Every row gives one point. Each table stands for the endless flat space through its points: a line for two points, a plane for three, and so on. Write the one point that lies in both, or say that there is none.

First:
[[ 3.7  1.2  0.3 -4.0]
 [ 0.5 -1.6  1.1 -1.2]]
Second (2 x 4):
[[ 1.1  0.7 -0.3 -2.9]
 [ 1.5 -2.5  2.1 -0.9]]
They share: [ 1.3 -0.9  0.9 -1.9]

First:
[[ 3.0 -0.1  2.8 -1.5 -1.2 -0.5]
 [-0.5 -2.1  1.8 -3.5  1.3  2.5]]
Second (2 x 6):
[[ 0.0  0.5  2.8 -0.6 -0.6  1.0]
 [ 1.2 -1.9  2.0 -3.4  0.6  1.4]]
They share: [ 0.9 -1.3  2.2 -2.7  0.3  1.3]

First, 4 rows:
[[-4.2  1.1 -4.0 -1.2  0.5 -0.2]
 [-3.3  0.6 -2.0  1.6  1.4  0.0]
 [-3.6  1.5  1.2 -0.9 -1.5  4.5]
 [-3.1  0.0 -1.8  4.2  3.1 -0.9]]
Second:
[[-3.5  0.2 -0.5 -0.3 -1.7 -0.1]
 [-4.2 -0.4  0.0  0.0 -2.0 -0.1]]
They share: no point

First:
[[ 5.0  5.4  0.3  0.6 -0.6 -1.7 -0.8 -5.2]
 [-0.2  2.3  2.7 -3.9 -0.8 -0.6  1.5  0.6]
 [ 4.9  0.8  3.6 -2.2 -3.7 -2.2  2.3 -3.1]
 [ 2.8  8.0  4.2  0.4  3.6  0.4 -1.7 -1.7]]
Second:
[[ 3.3  3.8  3.0 -2.9 -1.2 -1.7  0.5 -2.5]
 [ 4.2  3.5  1.8 -0.8 -2.4 -1.7  2.3 -0.7]
 [ 2.1  4.6  0.2 -1.9 -2.5 -4.1 -0.7 -2.8]]
They share: no point

First:
[[-3.0  1.1  2.3  1.5  1.4 -2.1  3.4 -3.2  1.3]
 [-0.2  0.9  3.1  1.9  3.4  0.7  2.4 -4.2 -3.9]
 [-6.2  2.1 -2.1 -2.4  1.6  1.4  4.2  0.7 -4.2]
 [-4.8  2.4 -6.2 -6.8  3.4 -1.7  3.5 -3.9 -3.4]
 [-0.4  2.1  3.5  2.7  2.7  0.7  2.5 -2.6 -0.9]
 [-1.1  5.1 -1.0 -1.4  2.7  2.3  2.0 -1.0  0.0]
 [-2.3 -3.5  7.3  5.1  0.5  0.4  2.0 -1.6 -4.0]]
Second, 2 rows:
[[-3.1  2.9  3.3 -0.9  0.5  2.8  2.0 -0.5  1.4]
 [-2.8  2.8  2.7 -0.3  0.7  2.1  1.9 -1.0  0.9]]
They share: no point

First, 6 rows:
[[ 4.6  4.5 -1.9  2.7 -0.5 -2.3  5.6 -4.3  2.9  1.6 -1.9]
 [ 3.0  3.3  3.5 -0.7  2.7  1.9  0.8 -3.3  0.7 -5.2 -3.5]
 [-0.5 -2.0  1.6  5.4  3.9  1.8 -0.1  0.4  1.1  0.5  1.3]
 [ 5.9  0.6  0.9  1.9  3.9 -0.3  6.3 -3.7  2.6 -2.5  2.1]
 [ 8.7  5.6 -0.3  1.5  1.4 -1.6  8.7 -7.3  2.2 -1.9 -0.7]
 [ 1.0  2.9  3.1  1.3  2.2  2.4 -0.4 -2.1  0.3 -2.6 -3.1]]
Second:
[[ 3.9  1.2 -2.0  4.2  5.2  0.7  3.2  0.6  2.0 -2.2 -1.6]
 [ 0.8  2.3  2.0  0.9  0.4 -0.3  4.3 -3.5  3.3 -2.1 -0.8]
 [ 3.6  0.3  0.4  2.1  2.8  0.1  3.5 -1.5  1.7 -0.1 -0.4]]
They share: no point

First (3 x 12):
[[ 0.4  2.7 -0.8 -1.8 -2.0 -1.1  1.0  3.5  2.0  2.6  1.5  0.4]
 [ 2.0  3.5 -0.2 -0.4  1.0  1.7  1.6  2.9  3.8  3.2  2.3 -0.8]
 [-1.2  2.7 -0.2 -4.0 -1.8 -0.7  1.2  5.7  0.6  2.4  3.9  0.8]]
Second (4 x 12):
[[ 2.7  1.9  1.2 -4.3 -1.3  1.6 -1.4  1.3  4.1  0.9 -0.3  2.0]
 [ 0.2  2.0 -2.9  1.4 -0.1 -2.2  3.7  2.2  3.0  3.6  0.6 -3.3]
 [ 1.5 -0.1 -1.2 -0.3  0.5 -1.2  2.4 -1.7  5.5  4.9  0.5 -1.2]
 [ 0.3  2.3 -4.2  2.7  0.2 -1.8  4.5  2.2  4.0  3.1 -0.1 -4.2]]
They share: no point
